Each row is a point. Any point is a mix of the corners, with weights that add up to 1. It lies inside the corners' shape when no weight is negative. Say inside or outside, and name the corners with a negative weight.
(in the rows, 128 means zero)

Corners:
(1):  75 147
(2): 166 101
(3): 123 144
Points:
101 150 -> outside (2)
105 133 -> inside
 81 141 -> outside (3)
 78 155 -> outside (2)
155 103 -> outside (3)

Corners:
(1): 118 125  47
(2): 170 100  87
(3): 126 161 124
(4): 114 103 206
Points:
164 103  91 -> inside
125 101 121 -> outside (3)
122 108 107 -> outside (3)
138 106  80 -> outside (3)
118 112 147 -> inside
120 125  57 -> inside
134 102 127 -> outside (3)
122 134  95 -> inside
137 124 150 -> outside (1)

Corners:
(1):  69 138 156 119 113 122
(2): 148  89  81 144 195 148
(3): 118 101 221 120 109 142
(4): 125 146 133 156 116 133
(5): 188 106 156  78  73 133
(6):  77  81  97 202 143 107
(7): 136 142 170 129  88  89
Points:
150 116 160 123 100 124 -> outside (1)
112 106 168 141 118 125 -> inside
152 116 148 130 110 122 -> outside (1)
137 105 131 127 135 134 -> inside
140 132 158 114  79 109 -> outside (2, 3)

Corners:
(1): 143 169 121 224 124 183 137 144 154
(2): 146 135  87 144 168 105  97 161 124
(3):  75  81 139  83 120 105 109  79  59
(4): 118 114 173  61 152 155 140  73  87
(5): 187 156 132 181  90 119  94 113 156
(6): 177 179 121 212 139 111 134 249 125
(7): 140 144 155 187 144 128 133 181 170
(8): 110 114 146  82 123 142  80 146 101
(9):  94 171 122 144 114 121 146 127 156
(10):  72 129 167  64 195 146  84 107 104
Points:
136 133 133 126 140 129 109 128 120 -> inside
141 143 145 161 145 158 113 142 149 -> outside (3, 6, 9)
128 127 136 125 148 118 102 153 113 -> outside (1, 9)
123 139 120 132 146 121 109 144 123 -> inside
132 147 136 150 127 130 115 129 136 -> inside
128 168 132 181 123 147 121 165 160 -> outside (2, 3, 4)
 94 107 140 105 131 117 111 104  89 -> inside
131 146 138 147 139 138 123 147 120 -> inside
123 135 154 126 135 138 120 120 121 -> outside (2)

Corners:
(1): 105 136 160  92 198 148 175 149 144 165 164 116
(2): 170 138 127 138 176 142 127 123 123 159 147 138
(3): 121 128 118 151 148 134 154 129 121 121 199 144
(4): 130 127  64 159 159  92 102 104 140 127 113 120
(5):  63  39 133 106 116 223 198 188 173 150 121 135
(6): 149 128 186  79 112  93 120 152 175 121 112  64
(7):  53 183 127 157 144  87  18 156 104 132  89 141
(8): 133 147 118 130 105  63 133  86  70 116 122 106
(9):  71 160 146 156 143 170 124 121 124 160 105 120
(10): 120 193 134  73 128  75  44 149 137 142 102  64
(11):  98 140 113 124 117 134 134 117 125 130 150 170
(12): 128 129  98 141 121  59  85 107 119 202 201 153
(13): 127 129 123 109 103  93  34  94  92 165 167 162
Points:
 98 147 133 123 135 117  99 138 123 145 132 129 -> outside (4)
128 129 115 125 119 103 117 117 123 140 139 122 -> outside (1, 7)
118 144 133 115 129 103  91 131 128 141 138 118 -> inside
120 141 123 126 124  96 109 112 107 142 140 123 -> inside
 83 146 122 130 143 145  89 140 125 143 124 144 -> outside (6, 8, 12)
109 138 100 148 133 110  98 117 115 147 138 144 -> outside (1, 6)
139 145 111 142 158 100 106 104  99 151 173 156 -> outside (5, 6, 9, 10)
 99 125 113 139 128 114 113 116 109 150 156 151 -> outside (2, 6, 10)

Corners:
(1): 169 178  77 113  64  62  81  84 150  96 104 160 106  94
(2): 159 171 106 146 125  98 126  81 127  98 145 188  53 114
(3): 151 153 119 161 101  82  82 113 121 121 175 174  74 114
(4): 161 154 109 163 135  90 132 116 132 121 100 168  53 112
(5): 177 204  82 137  83  98 105 102 158 100 129 139  92  99
(6): 115 187  88 101  97  93  81 158 124  74  93 132 115 121
(7): 106  61 160 123 180 163 141 183 119 146 140 101 198 123
(8): 103 142 114 116 144 131  77 146 131 122  75  82 188 107
(9): 118 121  90 120 129 113  93 143 166  81 120  93 130 120
(10): 149  69 152 114 137 141 126 158  75 162 125  97 141 155
(11):  89  62 100 124 164 134 151 136  77 163 167 151 120 149
(12): 155 138 117 168 101  84 137 126  88  87 160 154  83 155
(13): 117  76 168  79 125 105 128 135 106 149 144  57 173 117
(14): 166 132  95 135 151  84 132 124  93 133 144 140 124 157
(15):  62 114 210 111 163 158 109 127 178 173  94  72 225 127
Points:
135 119 127 135 134 113 119 129 120 128 135 128 125 127 -> outside (6)
135 130 119 134 121 105 107 133 123 121 135 128 124 125 -> outside (2)
122 128 137 126 136 125 117 133 137 132 123 116 148 121 -> inside
143 145 119 130 114 106 114 122 129 118 130 125 121 123 -> inside
118 145 134 117 130 113  96 126 157 120 106 105 153 111 -> outside (10, 11, 12)

Corners:
(1):  62  95 172 120  58 150 121 128 181 126 133 139 107 148 125 117  93  80 193 152
(2):  86 106 128 120  68 167  80 214 117 114 128 142 178 146 158 120 155 141 173 170
(3): 104 127 150  79 126 138 187  75 132 143 171  83 119 136  97 183  84 159  85  82
(4): 107 127 118 190 108  76  93 148  83  71 196 164 156 188 142 149 124  99 210 173
(5): 135 155 159  85 117 114 125  81 123 159 111  98  99 136 137 187  77 152  84 146
(6):  45 129 145 140 145 181  79 192 195 132 155 135 121 133 141  85 143 166 182 187
(7): 115 125 155 142  96 143 134 125 104 107 179 141  86 110  93 164  91 177  79 113
(8): 148 121 131  61 140 110 201  70 162 113 158 126 128  72 129 201  75 109  74 123
(9):  53 124  98  93  77 143  46 142 206  97 116 118 135  87 146 148 140 144 169 163
(10):  48 108 104  91  94 157  87 186 134  95  90 186 132 133 172 135 145 171 153 121
(11): 167 106 194  54 105 118 127  60 172 184 173 146 109  79 108 138 125 127  90 107
(12): 110 163 125 169 147  82  63 144  60 133  97 168 113 152 109 163 133  67 198 156
(13): 166 156 126  86 126 165 137 122 181 151 116 126  88 145 106 172  90 135  98  92
(14): 152 142 148 222 169  87  86 155  93 105 111 112 155 168 135 145 154 108 187 117
(15): 132  97  91 126 118 144 141 105 145 110 142 122 101 103 122 170 141 127  99 155
(16): 129 124 109  72 152 174 136  85 209 184 142 120 125  92 130 145  84  98  56 135
(17): 152 164 135 161 122 117  90 110  74  80 121 151 147 121 147  84 158  83 174 131
(18): 126 121 144  91 156  65 157 108 127 106 174  78  96 101 146 108 121 109  77 112
(19): 155 168 142 212 105  81 115 167  47 149 141 149 169 129 169 163 173  65 179 138
(20): 127 142 123  83 119 104 203  94 142 116 139 141 154 158  79 117 129 116  69 123
(21): 137 126 110  73 145 100 162  84 153 143 129 134 114  89  86 120  79 172 118  97
Points:
139 126 152 123 141 107 142 104 113 116 164 124 118 120 107 132 121 142 116 129 -> outside (1, 9, 10, 13, 16, 19)
115 122 139 120 112 113 130 130 131 130 165 129 110 114 123 163 114 117 143 136 -> outside (5, 10, 14, 16, 17, 20)
106 133 121 148 124 105 113 140  97 101 143 126 134 122 145 156 132 132 151 144 -> outside (1, 11, 13, 16, 20)
118 131 118 105 115 131 134 122 136 115 147 128 128 118 134 148 114 140 113 136 -> outside (1, 11, 12, 14)
128 132 133 118 128 119 139 116 129 128 138 134 127 132 117 139 118 120 121 127 -> outside (9)
121 120 119 119 119 129 127 118 141 119 138 129 122 114 129 155 126 123 122 139 -> inside
124 133 128 119 125 122 125 124 131 128 141 131 129 120 129 147 125 125 125 131 -> outside (1)
120 130 126 117 118 122 126 122 131 125 136 128 128 128 131 148 114 114 125 133 -> outside (6, 11)
111 132 139 126 123 125 124 118 131 124 129 132 125 120 119 139 129 137 142 130 -> outside (2, 4, 13, 16, 18)
